Each point is reached from the start by the listed moves, each made once or not at all, plus a little noise. Say if it took an odd or an even number of moves. Then give how often each move was made.

Moves:
(1): [ 0.19  0.48 -0.10 -0.19]
(2): [-0.13  0.38  0.15 -0.09]
(3): [ 0.13 -0.43  0.19 -0.38]
Start: [0.04 0.05 0.00 0.06]
Points:
[ 0.04  0.01  0.35 -0.40] => even (0, 1, 1)
[ 0.34  0.08  0.09 -0.51] => even (1, 0, 1)
[ 0.22  0.53 -0.10 -0.12] => odd (1, 0, 0)

Moves:
(1): [ 0.08  0.12 -0.07  0.35 -0.04  0.11  0.26 -0.18 -0.29]
(2): [ 0.05  0.20  0.44 -0.14  0.21  0.41  0.35 -0.04 -0.13]
(3): [ 0.28  0.56  0.59  0.37  0.22  0.32 -0.20 -0.25 -0.05]
(4): [-0.03  0.26 -0.08  0.10 -0.06 -0.08  0.11  0.02  0.23]
(5): [ 0.22 -0.37 -0.05 -0.04  0.16 -0.22  0.10  0.24  0.27]
(6): [-0.13 -0.17 -0.62  0.05 -0.08  0.55 -0.04  0.01 -0.11]
Start: [-0.17  0.24  0.01  0.09 -0.21  0.14 -0.08  0.27  0.02]
Points:
[ 0.41  0.57  0.49  0.75  0.14  0.33  0.08  0.07 -0.04] => odd (1, 0, 1, 0, 1, 0)
[ 0.01  0.15 -0.11  0.14 -0.11 -0.17  0.13  0.56  0.52] => even (0, 0, 0, 1, 1, 0)
[ 0.04 -0.12 -0.04  0.05 -0.05 -0.09  0.03  0.52  0.30] => odd (0, 0, 0, 0, 1, 0)
[-0.09  0.38 -0.05  0.44 -0.26  0.26  0.18  0.08 -0.27] => odd (1, 0, 0, 0, 0, 0)

Moves:
(1): [ 0.20 -0.10  0.03  0.05 -0.18  0.07 -0.23  0.28  0.06 -0.10  0.06 -0.16
  0.00]
(2): [ 0.08 -0.15 -0.24  0.00  0.03  0.22  0.14 -0.18  0.11  0.18  0.03  0.12
 -0.03]
(3): [ 0.40  0.32  0.04 -0.11 -0.17  0.04  0.37 -0.33 -0.53  0.23 -0.02  0.24
 -0.17]
(4): [ 0.03 -0.08  0.40  0.10  0.05  0.23 -0.15 -0.12 -0.21 -0.17 -0.32 -0.12
  0.11]
(5): [ 0.05 -0.18  0.30  0.22  0.19 -0.04  0.22 -0.02  0.05 -0.04 -0.28  0.12
  0.01]
(6): [ 0.03 -0.02  0.16 -0.31  0.09  0.08 -0.11 -0.01  0.38 -0.35 -0.17 -0.10
  0.19]
(7): [-0.13 -0.18 -0.47  0.03  0.00  0.11  0.44 -0.26  0.01 -0.03  0.03 -0.26
  0.08]
(8): [ 0.04  0.04 -0.22 -0.02 -0.24 -0.21 -0.05  0.45 -0.03  0.25 -0.11  0.08
 -0.20]
(9): [-0.20  0.09 -0.17  0.19 -0.24  0.12  0.17 -0.05  0.36  0.04  0.34  0.29
 -0.12]
(10): [ 0.07 -0.20 -0.21 -0.12 -0.25 -0.22 -0.14  0.08  0.11 -0.04  0.13  0.14
  0.02]
(11): [-0.13 -0.08  0.20 -0.12 -0.04 -0.01  0.01  0.26 -0.22  0.07  0.06 -0.04
 -0.22]
Start: [-0.32 -0.09  0.12  0.16  0.16  0.13  0.05  0.08  0.11 -0.29  0.05  0.02
  0.09]
Points:
[-0.22 -0.81  0.44  0.51 -0.23  0.49  0.04  0.30  0.37 -0.34  0.07  0.37
 -0.16] => odd (1, 1, 0, 1, 1, 0, 0, 0, 1, 1, 1)
[-0.37 -0.51 -0.39 -0.22 -0.01  0.11  0.28 -0.14  0.60 -0.73  0.04 -0.21
  0.36] => odd (0, 0, 0, 0, 0, 1, 1, 0, 0, 1, 0)
[-0.22 -0.71  0.07  0.08  0.01  0.10  0.25  0.19  0.42 -0.65 -0.67 -0.11
  0.29] => even (0, 0, 0, 1, 1, 1, 1, 1, 0, 1, 0)
[ 0.16 -0.08  0.21  0.30 -0.62  0.39  0.08 -0.06 -0.10 -0.31  0.26  0.38
 -0.09] => odd (1, 0, 1, 1, 0, 0, 0, 0, 1, 1, 0)
[-0.08  0.13 -0.22  0.13 -0.49  0.07  0.43 -0.19  0.06 -0.03  0.50  0.72
 -0.18] => odd (0, 0, 1, 0, 0, 0, 0, 0, 1, 1, 0)
[-0.49 -0.55 -0.36 -0.04 -0.07  0.01  0.34  0.14  0.00 -0.32  0.28 -0.15
 -0.03] => odd (0, 0, 0, 0, 0, 0, 1, 0, 0, 1, 1)
[-0.49 -0.36 -0.77 -0.08 -0.48  0.01  0.35  0.29  0.95 -0.46  0.24  0.15
  0.05] => odd (0, 0, 0, 0, 0, 1, 1, 1, 1, 1, 0)

Moves:
(1): [-0.29  0.27 -0.14  0.07 -0.12 -0.15  0.00  0.07 -0.01  0.07  0.28  0.10
  0.20 -0.03]
(2): [-0.03  0.15 -0.03  0.11 -0.33 -0.29 -0.42 -0.03  0.11  0.48  0.12  0.03
  0.26  0.09]
(3): [-0.05 -0.12  0.06 -0.06 -0.05  0.11  0.10 -0.16  0.11  0.01  0.04 -0.04
 -0.20 -0.26]
(4): [-0.24  0.18  0.32 -0.20  0.20 -0.10  0.01 -0.10  0.40 -0.09 -0.05 -0.10
 -0.16 -0.24]
(5): [-0.05 -0.12 -0.03  0.22 -0.06 -0.17 -0.20  0.21  0.09 -0.08 -0.20  0.11
 -0.09  0.09]
(6): [ 0.05 -0.01  0.00 -0.11  0.24 -0.14  0.13  0.38  0.05 -0.01 -0.18  0.20
  0.16  0.08]
(7): [ 0.00 -0.02  0.12  0.15 -0.04 -0.06 -0.14 -0.06 -0.09 -0.04  0.21  0.18
  0.13  0.02]
(8): [ 0.12  0.00 -0.20 -0.17 -0.48  0.20 -0.25  0.04 -0.09 -0.11  0.01 -0.15
  0.28 -0.11]
(9): [-0.28  0.01 -0.13 -0.09  0.40  0.40 -0.14 -0.09  0.11 -0.04 -0.18 -0.06
  0.00 -0.07]
(10): [ 0.00 -0.05  0.14  0.12  0.17  0.07  0.28 -0.06  0.16 -0.09  0.05 -0.10
 -0.19 -0.19]
(11): [ 0.11 -0.02  0.16  0.00 -0.14  0.07  0.23 -0.06  0.05 -0.05 -0.17  0.04
 -0.08 -0.07]
(12): [ 0.08  0.22 -0.05  0.10  0.01  0.12  0.08  0.06 -0.07  0.31 -0.02  0.10
 -0.24 -0.13]
(13): [ 0.01  0.04  0.06 -0.04 -0.02  0.11 -0.10  0.04  0.24 -0.16  0.01  0.19
 -0.07  0.02]
(14): [ 0.22  0.15 -0.05 -0.22  0.31  0.06  0.18 -0.33 -0.02 -0.11 -0.20 -0.01
 -0.05 -0.13]
Start: [-0.03 -0.14  0.14 -0.22 -0.01 -0.10 -0.01  0.36  0.02  0.17 -0.23 -0.07
  0.23 -0.13]
Points:
[-0.12  0.19 -0.16 -0.51 -0.39 -0.09 -0.24  0.89  0.23 -0.02 -0.08  0.29
  0.82 -0.18] => even (1, 0, 0, 0, 0, 1, 0, 1, 0, 0, 0, 0, 1, 0)
[-0.25  0.67  0.23 -0.60  0.14  0.50 -0.11 -0.09  0.58  0.01 -0.34  0.21
  0.24 -0.86] => odd (1, 0, 0, 1, 0, 0, 1, 1, 1, 0, 1, 1, 1, 1)
[ 0.04 -0.10  0.47 -0.08  0.31  0.12  0.34  0.61  0.43  0.16 -0.15  0.46
 -0.18 -0.58] => even (0, 0, 1, 0, 0, 1, 1, 0, 0, 1, 0, 1, 1, 0)
[-0.62  0.33  0.57 -0.49  0.81  0.30  0.16 -0.35  0.96 -0.23 -0.06  0.12
 -0.09 -1.05] => even (1, 0, 1, 1, 0, 0, 1, 0, 1, 1, 0, 0, 1, 1)
[-0.57  0.53  0.24 -0.39 -0.32  0.03 -0.38  0.43  0.58  0.70 -0.19  0.24
  0.56 -0.89] => even (1, 1, 1, 1, 0, 1, 1, 1, 1, 0, 1, 1, 0, 0)
